Every row gives one point. The points of each table are mixes of a few directions, plus a little noise. How many directions does each table use, and how many do they share? Where both have some left over, give the other angles between the two spaces (their principal angles), to ten degrees, smallest first.

First:
[[  3 -16  11]
 [-11  58   7]
 [  9 -46  -1]
 [ -1   5  16]
 [ -1  -1 -32]]
Second:
[[  9   7  -7]
 [  0   0   0]
 [  4   3  -4]
 [ 18  14 -16]
 [-60 -45  50]
 [ 23  17 -19]
 [  5   4  -4]]
Directions: first 2, second 1, shared 0; angles 50

First (8 x 8):
[[-46  17  -1   1 -60  11  12 -11]
 [-31  14  21   8 -23  -7  -8  -5]
 [ 32 -12  -3  -1  39  -6  -6   8]
 [ 42 -21 -54 -18  12  26  30   4]
 [-15   7  19   6  -4  -9 -11  -2]
 [  7  -2  10   3  17  -8  -9   3]
 [  8  -5 -13  -4   0   7   8   0]
 [  2   1  21   7  20 -14 -16   3]]
Second:
[[ -1  -1 -11  -3 -10   7   8  -1]
 [  2   3  32  10  28 -22 -25   4]
 [ -3  -3 -33 -11 -29  23  25  -4]
 [ -2  -2 -23  -7 -20  16  18  -3]
 [  0   0   6   2   5  -4  -5   1]
 [ -1  -1 -15  -5 -13  10  11  -2]
 [  0  -1  -7  -2  -6   5   5  -1]
 [  3   3  39  13  34 -27 -30   5]
 [ -3  -3 -42 -14 -37  29  32  -5]
 [  4   4  54  17  47 -37 -41   7]]
Directions: first 2, second 1, shared 1

First (9 x 12):
[[-30 -36   3  27 -24  -6 -15   9  -7  22  27 -22]
 [-15  -3  -7   5 -16 -25  -9  -3 -43   6  23 -12]
 [-23 -37   8  26 -17   7 -10  10  20  18  16 -17]
 [  2 -15   5  12  -1   8   5  -2  38  -7  -3  -3]
 [ 20  41  -7 -31  19  -3   6  -4 -33  -9 -17  19]
 [  8   5   9  -9  18  33   1  14  28  12 -25  13]
 [ 38  60 -14 -42  26 -15  18 -18 -34 -33 -23  27]
 [  6   7  -2  -4   3  -4   4  -5   0  -9  -2   3]
 [ -6 -22   5  17  -7   6   0   0  32   0   4  -8]]
Second, 11 rows:
[[ -1 -19  10  11   3  24   2   8  48   5 -10   0]
 [  4   6   6  -8  12  21  -1  11  12  11 -16   9]
 [ -3 -24  10  17  -2  18   2   4  51   1  -4  -4]
 [  8  24   1 -22  18  18  -2  12 -18  14 -19  15]
 [ 11  20  12 -24  30  49  -2  26  17  27 -39  23]
 [  0  15  -9  -9  -4 -21  -1  -7 -40  -5  10  -1]
 [-13 -35  -6  35 -32 -40   3 -24  13 -26  38 -26]
 [  2  25 -11 -17  -1 -24  -2  -6 -57  -4   8   3]
 [  1  19 -10 -12  -2 -22  -2  -6 -47  -4   8   1]
 [ -1 -13   7   9   2  16   1   5  34   3  -7  -1]
 [ -9 -17  -9  20 -25 -40   2 -21 -12 -22  32 -19]]
Directions: first 3, second 2, shared 2

First, 8 rows:
[[ 12   1   8   5   5 -16   1  -8 -18   3  10 -19  -2  11  20 -15 -17   5
  -10 -34  -1  11  -7   3]
 [ -1   0  -1  -1  -1   2   0   1   2   0  -1   2   0  -1  -2   2   2   0
    1   4   0  -1   1   0]
 [ -4   0  -2  -2  -2   5   0   2   5  -1  -3   6   1  -3  -6   4   5  -1
    3  10   0  -3   2  -1]
 [ 10   1   7   4   4 -13   1  -7 -15   2   8 -16  -2   9  16 -12 -14   4
   -8 -28  -1   9  -6   2]
 [ -1   0   0   0   0   1   0   0   1   0   0   1   0  -1  -1   1   1   0
    1   2   0  -1   0   0]
 [  0   0   0   0   0   0   0   0   0   0   0   0   0   0   0   0   0   0
    0   0   0   0   0   0]
 [-21  -1 -15 -10 -10  28  -1  15  32  -5 -17  34   4 -19 -35  26  31  -8
   18  60   1 -19  13  -5]
 [  5   0   3   2   2  -6   0  -3  -7   1   4  -8  -1   4   8  -6  -7   2
   -4 -14   0   4  -3   1]]
Second:
[[ -8   4  -5   0   4  -4  -3  -1  -9  -5   0   0  -4  -1  -8   1  -3  -1
   -5   4  -5  13   6   5]
 [-33  14 -20  -1  14 -16 -13  -3 -34 -20  -1  -2 -14  -4 -34   3 -12  -2
  -21  15 -17  50  22  20]
 [-23  10 -13  -1  10 -11  -8  -2 -23 -13   0  -1  -9  -3 -22   2  -8  -1
  -14  10 -12  34  14  13]
 [-15   6  -9  -1   6  -7  -6  -1 -15  -9   0  -1  -6  -2 -15   1  -5  -1
   -9   7  -8  23  10   9]
 [ 11  -5   6   0  -5   5   4   1  11   7   0   1   5   1  11  -1   4   1
    7  -5   6 -16  -7  -7]
 [  0   0   0   0   0   0   0   0   0   0   0   0   0   0   0   0   0   0
    0   0   0  -1   0   0]
 [ 17  -7  10   0  -7   8   6   1  17  10   0   1   7   2  17  -2   6   1
   10  -7   9 -25 -11 -10]
 [  5  -2   3   0  -2   2   2   0   5   3   0   0   2   0   5   0   2   0
    3  -2   3  -8  -3  -3]
 [ 11  -5   6   0  -5   5   4   1  11   7   0   1   5   1  11  -1   4   1
    7  -5   6 -17  -7  -6]
 [ 15  -7   9   0  -7   7   6   1  16   9   0   1   6   2  15  -1   5   1
   10  -7   8 -23 -10  -9]
 [ 20  -8  12   1  -8   9   7   2  20  12   0   1   9   2  20  -2   7   1
   12  -9  10 -30 -13 -12]]
Directions: first 1, second 1, shared 0; angles 90

First, 9 rows:
[[ -6  16  -5  -6   0  36 -31 -51   9   0  -8  17 -14  14 -11   7   5   6
   13  -3   4 -14 -22   6  21  18  -8  -5   7   5  17 -28]
 [  7 -17   5   6   0 -39  33  55  -9   1   9 -18  15 -16  12  -7  -5  -6
  -13   3  -4  15  24  -7 -22 -19   9   5  -8  -5 -18  30]
 [  6 -16   5   6   0 -38  32  53  -9   1   9 -17  14 -15  12  -7  -5  -6
  -13   3  -4  14  23  -6 -22 -19   8   5  -7  -5 -17  29]
 [ -2   6  -2  -2   0  13 -11 -18   3   0  -3   6  -5   5  -4   2   2   2
    5  -1   1  -5  -8   2   7   7  -3  -2   3   2   6 -10]
 [ -6  15  -4  -5   0  34 -29 -48   8   0  -8  16 -13  13 -10   6   4   6
   12  -3   4 -13 -21   6  19  17  -8  -4   7   5  16 -26]
 [  7 -17   5   6   0 -40  34  56  -9   0   9 -18  15 -16  12  -7  -5  -6
  -14   3  -4  15  24  -7 -23 -20   9   5  -8  -5 -18  31]
 [ -3   7  -2  -3   0  17 -15 -24   4   0  -4   8  -6   7  -5   3   2   3
    6  -1   2  -6 -10   3  10   9  -4  -2   3   2   8 -13]
 [  4 -10   3   4   0 -24  20  33  -6   0   5 -11   9  -9   7  -4  -3  -4
   -8   2  -3   9  14  -4 -14 -12   5   3  -5  -3 -11  18]
 [ -7  17  -5  -6   0  39 -34 -56   9   0  -9  18 -15  16 -12   8   5   6
   14  -3   4 -15 -24   7  23  20  -9  -5   8   5  18 -31]]
Second, 10 rows:
[[ 10  -1   0   7  24  -9  -2  -6 -12   9  12   9   2  -3  -4 -17   9  21
    1 -13 -22  -7   8  11  16  -4  12  -2  10 -16   0   6]
 [  8  -2   5   1  11  -5   1   4  -9   2   7   1  -2  -6  -4 -18  -2   4
   -2 -11 -14   0   9   6  13  -2  12  -5   2 -20  -4  12]
 [  2  -3   5  -9 -10   5   3  11   1 -10  -4  -8  -2  -6   1  -6 -11 -13
   -8   2   0   6   4  -9   1   0   5  -6  -7  -8  -7  10]
 [  1  16 -40  12   2  -1 -17 -37   2  29 -18   1  23  -2   9  24  37  10
   13   7  31 -24  -9 -20  -1  13   1   5  12  55   8 -27]
 [  5  -5  11  -7  -1   1   5  14  -5  -9   4  -5  -6  -6  -2 -15 -13  -7
   -7  -5 -11   7   8   1   7  -2   8  -6  -5 -22  -7  15]
 [  5  -6  -1 -13 -13  15   2   4   3 -20 -13  -7   6  -5  11   3  -3  -7
  -17  17  -1   3   1 -28  -5  -5   1  -9  -6   8  -8   4]
 [ 10  -1   2  -6   1   0   1   7  -8  -3   0  -7   0 -12  -1 -18  -6  -6
   -7  -8  -8   2  11  -6  13   1  16  -9  -3 -17  -9  16]
 [-52   0  38   2 -44  -4  18  33  39 -15  11   0 -38  40 -15  46 -45 -41
   25  10  38  33 -30  51 -54   4 -60  34 -23   1  22 -20]
 [  0  -3  -7  16  31  -5  -4 -24  -3  11  12  24   9  16   2  10  28  44
    7   4 -18 -15  -8  12  -3 -11 -12   8  20  13  14 -22]
 [ 11   4 -14  -3   0   2  -6  -6  -7   6 -10  -9  10 -15   4  -9   8  -5
   -5  -3   5  -6   7 -18  13   7  17  -9   0   6  -8   6]]
Directions: first 1, second 4, shared 0; angles 60

First (10 x 32):
[[ -6 -16 -24 -10   7  17  13   2  -5  -1  12   5 -11   1   2  -2  11 -27
  -17 -13   0  10  -6  23   8 -17  -8 -15  25 -12   9  -3]
 [  7 -10  -4   7  34   2   4 -16  -7 -11  10  10  -8  -1  44 -11  20 -38
  -28 -26   1  19  -8 -15  -1 -11  12 -10  27 -12   8  -8]
 [ -3  -3   7  -7  -6  16   6  14  12  12  -3 -26  -1  -1 -33  12 -12  25
   16  23  11  -4  33  -6 -15  14 -26  25 -25   0   6  -8]
 [ 13   3  16  16 -23  -4 -17   8 -12  -2  -3  15  11  -8   4   2   0   7
   11  -4  -5 -18  -9   1   6   3  20  -5  -5  10 -13  19]
 [ -9  -4   7   6  -3 -23 -22 -14 -10 -16   2  20  15   1   7 -12  16   5
   -3  -3  -1  -6 -18  -6  14  -7  17 -14  17  18 -14   2]
 [ -7 -17  -5  -7   9  16  10   0   2   3   7 -16  -6  -1 -12   8  11  -5
   -4   7  13  11  18  -4  -2  -2 -12  10  -2  -4   9 -17]
 [ -2  27  -2  -4   0 -22   3  -7  12   4 -14  -2  -1   7   1  -3 -21  13
    8   6 -11  -1 -12  -1  -3   8   2   2 -14   1  -4   3]
 [ 10  20   9   8 -15 -12  -3   2   1   5 -12   3   3  -1   3   4 -14  11
   13   2  -9 -10 -10   0   1   8  14   1 -19   4  -8  12]
 [  0  13   1   2 -18 -15  -1  -4  -1   5 -10   2   4   0  -7   6  -6  10
   12   7  -6  -6 -15   7  11   2  16  -3 -17   8  -9   5]
 [ -4 -13  -7 -11  16  25   7  13   8   1  10 -11  -7   2 -10  -4  -5  -2
   -8   1   7   5  26   1 -18   1 -35   9  12 -13  14  -5]]
Second, 10 rows:
[[ 49 -36 -60  -9  27  33  32  14  28   7 -20 -22   6  16  -5   5  -6   6
   21  12 -45   8 -12 -47   1 -27  13 -26   1 -20  -1   7]
 [  1   5  10   4  -7  -5 -10 -14  -1 -20   8  -3  -7   0   4  14  -9  11
  -19 -13  22   5  -3  21 -10  11  -4  11 -12  11 -25  -8]
 [  7  -8 -15  -4   8   8  10  10   4  12  -7  -1   5   3  -3  -7   4  -5
   13   9 -19  -1   0 -18   6 -10   4 -10   7  -9  13   5]
 [  6   4   9   5  -7  -4 -11 -19   2 -28  10  -7  -9   2   5  21 -13  16
  -24 -18  27   8  -6  26 -14  13  -4  14 -17  14 -35 -11]
 [ -6   5   8   2  -4  -4  -5  -4  -3  -4   4   2  -2  -2   1   2  -1   1
   -5  -3   8   0   1   9  -2   5  -2   5  -2   4  -4  -2]
 [  9  -3  -5   1   1   3   0  -6   5 -10   1  -6  -3   3   1   9  -6   7
   -7  -5   4   4  -4   4  -6   1   0   2  -7   3 -14  -3]
 [-21   9  12  -1  -3  -8  -1  11 -10  20  -2  12   5  -6  -2 -18  12 -14
   12  10  -7  -9   8  -5  11  -2  -1  -2  13  -5  28   6]
 [  3  -1  -1   0   0   1   0  -2   1  -3   1  -2  -1   1   1   3  -2   2
   -2  -2   1   1  -1   1  -2   1   0   1  -2   1  -4  -1]
 [-37  21  33   2 -12 -19 -13   6 -20  17   5  20   3 -12  -1 -19  14 -16
    5   5   9 -11  12  11  11   8  -5   7  13   2  28   4]
 [-12   6   8   0  -2  -5  -2   5  -6  10   0   7   2  -4  -1  -9   6  -7
    5   5  -2  -5   5  -1   6   0  -1   0   7  -2  14   3]]
Directions: first 6, second 2, shared 0; angles 70, 80

First, 10 rows:
[[  0  -8   8  -4  -6  -6  -6  12   2   5  -2  -2  -1  -8  -1   5   0   1
    2  -7  -1   4   2   1  -5   5 -16   7  -8   2  -3  -9]
 [ 21 -20  10 -19  36  13  12  33 -14  -2 -14  16 -11  14  16 -40 -25 -11
   11   5 -12 -22 -31  16  20  23  60  -6  20 -27 -31 -18]
 [-11   7   0   5 -17 -11  -1  -5   4  -1   7  -3   1  -7  -7  16  10   6
   -5  -3   6  10  10  -5  -9  -7 -23   5 -14  11  11   2]
 [ 29  -1  -1  14  21  -3  23 -24   5  -2  27  -4  -4 -29   2  -7  -7   8
   -8 -10 -11  -1  13 -18 -23  -2 -18  12   3  -6   7   5]
 [ 11 -15   1 -10  14  24 -23   9  -2  10 -26  -5   7  13   9 -15 -12 -16
   15   2  -6 -11 -10  10  16  10  15  -9  24  -9 -19  -2]
 [  5  -3   4   0   3  -5   6   4   0   0   5   1  -3  -8   0  -1  -2   3
   -1  -4  -2   0   1  -2  -6   3  -5   5  -4  -2  -1  -5]
 [ -7  10  -4   7  -8  -7   6 -11   2  -4   9   0   0  -2  -5   9   7   5
   -6   1   4   5   6  -5  -5  -8  -7   1  -7   6  11   6]
 [ -5   0  -2  -6   2   8  -4   7  -5  -1 -12   4   1  16   3  -7  -2  -6
    4   7   2  -5 -10   8  14   2  23  -9   8  -3  -7   0]
 [-31  25 -17   7 -22   0  -1 -18  -2 -10  -2   3   6  25  -9  15  17   2
   -7  16  15   6   1   1  13 -17  16 -15  -4  14  17  18]
 [-11   5   2   7 -24 -12 -10  -8   9   4   7 -10   5 -14  -9  25  13   7
   -4  -8   6  15  18  -8 -15  -8 -44   9 -17  16  14   2]]
Second (8 x 32):
[[-24  18 -19  12 -32  14 -37 -34  10   7 -15 -20  22  15 -11  31  20  -5
    2   6  13  12  21  -5   5 -21 -34 -13   4  24  19  27]
 [ 10  -7   8  -5  13  -6  15  14  -4  -3   6   8  -9  -6   4 -13  -8   2
   -1  -2  -5  -5  -9   2  -2   9  14   5  -2 -10  -8 -11]
 [-10   7  -8   5 -13   6 -15 -14   4   3  -6  -8   9   6  -4  13   8  -2
    1   2   5   5   8  -2   2  -9 -14  -5   2  10   8  11]
 [-20  14 -15   9 -25  11 -30 -27   8   6 -12 -16  17  12  -8  24  16  -4
    2   5  10  10  17  -4   4 -17 -27 -10   3  19  15  21]
 [  5  -4   4  -2   6  -3   8   7  -2  -1   3   4  -4  -3   2  -6  -4   1
    0  -1  -3  -2  -4   1  -1   4   7   3  -1  -5  -4  -5]
 [ 19 -13  14  -9  24 -11  28  26  -8  -6  11  15 -17 -11   8 -23 -15   4
   -2  -4 -10  -9 -16   4  -4  16  26  10  -3 -18 -14 -20]
 [ 18 -13  14  -9  23 -10  28  25  -8  -5  11  15 -16 -11   8 -23 -15   4
   -2  -4  -9  -9 -15   3  -4  16  25  10  -3 -18 -14 -20]
 [  2  -2   2  -1   3  -1   3   3  -1  -1   1   2  -2  -1   1  -3  -2   1
    0  -1  -1  -1  -2   0  -1   2   3   1   0  -2  -2  -2]]
Directions: first 4, second 1, shared 1

First (8 x 32):
[[-24  13   8  -4  -9 -10   8  30   8   9   3 -24 -16  12  10 -13   1  17
   -5  -3  11 -10 -26   0  14 -12   6  21  10   1 -24  15]
 [-37  21   9  -5 -14 -14  22  32   1   4 -17 -31 -25   0  18 -17   0  15
  -19  -7   4  -8 -28  -1  13  -1  -1  27  16  -7 -34  15]
 [ 30 -13  -8   5  20  10   0 -40 -25 -11  -8  36  30 -23 -20  11  -4 -32
    2  11 -27  15  41   2 -18  18 -20 -19 -11 -16  32 -26]
 [ -2   3 -12 -18 -18  -8  12   4   3  16   5 -20   6   7   4  -6   8   4
   -6  -5   6  -9 -15  -4   2  -7   1  -2  20  12 -16   7]
 [-13  -4  -5   1 -30   6 -14   3  34 -10 -13 -22 -38   3  31  15   6  25
   -4 -27  31  -3 -23  -4  -1  10  26 -22   1  38 -12  21]
 [ 19 -18  15  33  30  22 -39 -15   9 -26   7  42  -6  -3  -9  21 -11  -2
   23   6   1  16  29   6  -6   6  11 -14 -42  -3  39 -11]
 [-17  11   4  -4  -5  -8  14  15  -4   4  -7 -14  -7   0   6 -11   0   5
   -9  -1  -1  -4 -12   0   7  -2  -4  16  10  -7 -17   6]
 [ 43 -15 -12  -6  26   2  -2 -28 -26  15  30  35  57   3 -40   0   0 -31
   18  25 -25   4  34   1 -10 -13 -19  -7  -4 -17  31 -27]]
Second, 8 rows:
[[ -5   9  -4   6  10  -6  -5   3  -6  -1  -5   6   5  -8   6   1   0   4
   -3   0  -5  12  -8   3   3   2   2  20 -18  -1   6   5]
 [  3  25  19  -3 -12  -4  26 -10  13 -17  -2 -26  31  24   0 -10   2  -6
   -7 -10  -8  33 -13  -6  -7 -26   2  12 -16  -3 -42  13]
 [  3  -3  13 -22 -19  12  22 -34  33  -8  11 -46  18  31 -14  -4   4  -6
   -5 -25   3 -14  20 -20  10 -34  -2 -15  41 -10 -58  10]
 [ 16  -5  20 -19   1  15  20  -8  -3   4   3   7   9  27  -3   0  12  -5
    0  -4   8 -10   1   9 -12  -3  10 -32   5   6   2  -3]
 [ 11  -3 -20 -29  -8   0   5 -30  11  17  11 -18  30  15   2   4  16   2
   -6 -20   6 -10  -3 -10   6 -15   8  -7  21  19 -17  11]
 [-19 -22   0  15  49  12 -30  18 -29  11 -10  55 -44 -31   8  12  -6  14
    3  10   3 -34  21  16  16  38   4   8  -4 -16  60 -14]
 [-14 -15 -34  29   3 -14 -41  33 -15  10  -3  24 -42 -50   2   7 -16   8
   11  25  -1  -9   1   6   5  36 -15  13  -4   1  47 -13]
 [  5  15   5  23 -23 -13   5  29  -3 -16  -5  -4  -7  -6  -3  -9 -11  -9
    9  23  -6  33 -19   5 -21   4 -12  -1 -25   3   1  -7]]
Directions: first 4, second 5, shared 1; angles 60, 80, 90

First (11 x 32):
[[ -6  -4  -6 -13   0  -8   6   5   2 -12   5 -16  -2 -12  12  -2  19  -6
  -16 -16 -11  -6   6   4  -2   1   7   6  10  -2   7   5]
 [ 26   5 -15  25 -16  19 -10  10  -5  28   2  -4  17 -10  -5 -13 -37  17
  -20   4   1   7   1 -21 -24 -14  -9  -3 -18   8 -13  14]
 [-10  -2   6 -10   6  -7   4  -4   2 -11  -1   2  -7   4   2   5  14  -6
    8  -2   0  -3   0   8  10   5   4   1   7  -3   5  -6]
 [ 30   4 -27  23 -22  19  -8  19  -5  27   7 -20  22 -26   4 -20 -33  17
  -43 -10  -9   4   7 -26 -36 -17  -6   1 -16   9 -11  25]
 [ 11  -1 -18   2 -11   4   0  14  -1   4   7 -22   9 -22  11 -12  -3   4
  -34 -17 -13  -3   8 -11 -20  -8   3   5  -1   3   0  16]
 [  1   2   4   5   1   3  -3  -3  -1   5  -3   8   0   7  -6   2  -7   2
   10   8   6   3  -3   0   3   0  -3  -3  -4   1  -3  -3]
 [  6   2   0   9  -2   6  -4  -1  -2   9  -2   6   3   4  -5  -1 -13   5
    4   7   5   4  -2  -4  -2  -3  -4  -3  -6   2  -5   0]
 [ -9   1  13  -2   8  -3   0 -10   1  -4  -5  16  -7  16  -7   8   3  -4
   24  12   9   2  -5   8  15   6  -2  -3   1  -2   0 -12]
 [-16   3  32   0  18  -5  -2 -24   1  -4 -13  40 -15  40 -20  20   0  -6
   60  32  24   6 -14  16  34  12  -6  -9  -1  -4  -2 -27]
 [-14  -2  10 -11   9  -9   4  -7   2 -13  -2   6  -9   9   0   8  17  -8
   16   1   2  -3  -2  11  15   7   3   0   8  -4   6 -10]
 [-20  -7   1 -27   8 -19  12   1   5 -28   5 -15 -12  -8  16   4  40 -15
   -8 -20 -13 -11   5  14  10   9  13   8  20  -7  15  -2]]
Second (10 x 32):
[[-25 -13  -4   0 -21  -1  16  13  27   3 -16   9   8 -26   2  -4   6   1
  -33 -11 -30  -4   5 -26  -2  -1  -4  12   1  -6 -11  -4]
 [-34 -13  10 -12   9 -26  11  -4  10 -12 -15  -1  10   0 -14  20  28 -10
   -3  -3  -4   0   6  14   5   1  -9  12  -4 -28  17  -2]
 [ -1   5  -9  21 -11   5 -15  14   6 -16   5   2  10   6  14  -2  -5   0
   -5  -2  -3  -1   9   4   9   1   9   6  16  14   5  15]
 [ 34   5  11  -4   1   9 -15   5  -5   1  -2   8   0   4 -10 -11 -16   7
   17  20  13   1 -14  -7   8 -18  -7 -12  -7  -3  -2 -21]
 [-18 -12   8 -25  13 -16  25 -16  -1  17 -11  -7  -4 -14 -19  10  18  -3
   -8  -6  -4   1  -4  -3 -16   0 -14   2 -21 -26  -1 -10]
 [  5   1  -9 -17  -8  10  12   4   4  -5  12  -6 -23 -18  26 -19   9  -3
  -14 -19 -20 -10  -2 -15   1   9  18  -2  18  20 -13  -6]
 [ 22   7 -15  12   2  -3 -23  15 -15 -16  16 -28  18   4  10  -2  -2   1
  -10  -5  11   0  11  21  -8 -12   6   3   7   2  23  27]
 [  4  14 -13  23  13   8  -3 -20 -28  22  18 -11  -4  22   3  10 -19   3
   13  -2  21  10   7  20 -20  17   5  -5  -8  19  -2  32]
 [  7   3  12  12  -5   5 -16   7   9  -9 -10  23   7  15  -8   0 -12   3
   20  22   8   2  -6  -2  22  -8  -4  -3   3   0   0 -14]
 [  5   4  10 -10   8   8   9 -18  -7  15   2  13 -22   8  -4  -2  -6   1
   23   7   7   1 -12  -5   3  10   1 -12  -5   8 -16 -17]]
Directions: first 2, second 6, shared 2
